Every row gives one point. Before rounding, the points of a table are all equally far from one centre. They may lie mostly on one side of it. Where is the centre, to within rounding?

Points (9 x 3):
| -2.73 | +0.88 | +0.52 |
| +1.51 | +2.02 | +0.19 |
| +0.56 | +0.78 | -0.21 |
| +1.53 | +3.53 | +0.35 |
| -3.08 | +1.41 | -0.12 |
| -3.48 | +2.54 | +1.03 |
| -1.25 | +1.04 | -1.44 |
| +0.66 | +1.06 | -0.62 |
| -2.08 | +3.37 | -1.79 |
Centre: | -0.96 | +2.78 | +0.47 |

Points (13 x 8):
| +1.17 | -0.01 | -1.63 | +1.35 | +1.39 | -1.60 | -3.22 | +1.15 |
| +2.29 | +2.20 | -1.21 | +3.81 | +1.24 | +0.99 | +0.54 | +1.61 |
| +0.83 | +0.36 | +0.19 | -0.25 | +1.64 | +1.34 | -2.98 | +0.79 |
| +0.88 | +1.19 | -3.81 | +2.12 | +0.94 | +1.18 | -1.23 | -2.62 |
| +1.95 | -2.76 | -1.94 | +0.65 | +1.21 | -0.17 | +0.27 | +2.29 |
| +1.94 | +0.08 | -3.78 | +0.74 | +0.41 | +3.27 | -0.10 | +1.72 |
| +1.89 | -1.31 | +0.56 | -0.33 | -1.60 | +1.11 | -1.40 | -1.11 |
| +2.19 | -1.40 | -3.55 | +2.27 | -1.37 | +2.16 | +0.06 | +2.51 |
| +0.36 | -3.36 | -3.08 | +2.36 | -1.95 | +1.53 | -1.52 | +1.39 |
| +1.62 | +1.83 | -2.11 | +3.63 | -2.27 | -0.20 | -2.15 | -0.09 |
| -1.86 | -1.49 | -1.44 | +1.69 | -1.04 | +3.44 | -1.76 | -1.94 |
| +2.24 | +2.82 | -0.09 | +1.68 | -0.64 | +1.16 | -1.84 | -0.19 |
| -0.50 | +0.38 | +1.35 | +4.16 | +1.93 | +1.59 | -0.15 | -0.79 |
Centre: | -0.20 | -0.16 | -1.44 | +1.85 | -0.20 | +0.76 | -0.21 | +0.33 |

Points:
| +0.50 | -0.62 | -0.95 | +0.00 | -2.43 | +2.13 | +1.65 | -3.18 | -0.89 | -0.04 | -0.81 | +3.25 |
| +2.85 | +0.21 | +0.24 | +0.62 | +0.19 | +0.58 | +1.44 | +0.34 | +0.46 | +2.26 | +1.96 | +3.89 |
| +4.39 | -1.34 | +1.64 | -2.12 | -0.02 | +0.23 | +2.78 | -0.22 | +0.82 | +1.95 | +0.35 | +2.04 |
| +2.53 | -2.41 | +0.40 | -0.06 | -3.17 | +3.73 | +0.58 | -1.76 | -0.43 | +0.48 | -0.53 | +1.93 |
| +1.87 | -2.48 | +1.31 | +0.20 | -2.02 | +1.50 | +1.12 | -3.32 | -1.41 | +2.08 | +2.48 | +1.51 |
| +1.34 | -0.75 | +0.44 | -2.04 | -1.92 | +2.91 | -0.35 | -3.86 | +1.06 | -0.18 | +1.34 | +2.06 |
| +1.40 | +1.70 | +0.17 | +1.46 | -1.56 | +2.37 | -0.15 | -2.74 | -3.15 | +0.87 | +0.15 | +0.76 |
| +0.11 | +0.18 | -0.01 | +1.41 | +1.05 | +1.96 | +1.93 | -2.41 | -0.66 | +0.14 | +1.66 | +3.62 |
| +1.92 | -2.23 | +2.58 | -1.16 | -0.75 | +2.14 | +3.03 | -0.51 | -3.81 | +3.04 | +0.68 | +1.62 |
| +1.18 | -2.71 | -2.53 | -1.65 | +0.01 | +2.78 | -1.42 | +0.66 | -3.39 | +1.71 | -1.04 | +1.09 |
| +2.67 | -1.11 | -1.79 | +0.02 | -2.56 | +2.64 | +1.77 | -0.99 | -0.45 | +2.23 | +1.37 | +0.73 |
| +1.13 | +0.78 | -2.13 | -1.00 | -1.66 | +1.18 | +0.98 | -2.91 | -2.59 | -0.04 | +2.25 | +2.30 |
| +1.87 | -0.12 | +0.05 | +1.25 | -0.94 | +2.06 | +0.38 | -3.09 | -1.22 | +1.35 | +1.14 | +3.69 |
| +1.56 | -1.87 | +2.93 | +1.20 | +0.70 | +3.41 | +1.71 | -1.84 | -1.99 | +1.35 | +0.73 | +2.75 |
| +1.08 | -0.82 | +0.86 | +0.82 | -1.47 | +2.53 | +0.68 | -0.70 | -1.02 | +0.98 | +4.10 | +3.31 |
| +2.98 | +0.30 | -0.78 | +0.69 | -1.37 | +2.11 | -1.34 | +2.72 | -0.31 | +0.87 | -1.39 | +1.11 |
| +1.84 | -0.78 | +0.71 | +0.64 | -2.06 | +1.13 | +3.23 | -1.08 | -0.83 | +3.64 | -0.19 | +0.23 |
Centre: | +0.53 | -0.72 | +0.92 | -1.48 | -0.21 | +0.95 | +0.24 | -0.01 | -1.23 | +0.38 | +0.29 | +0.88 |
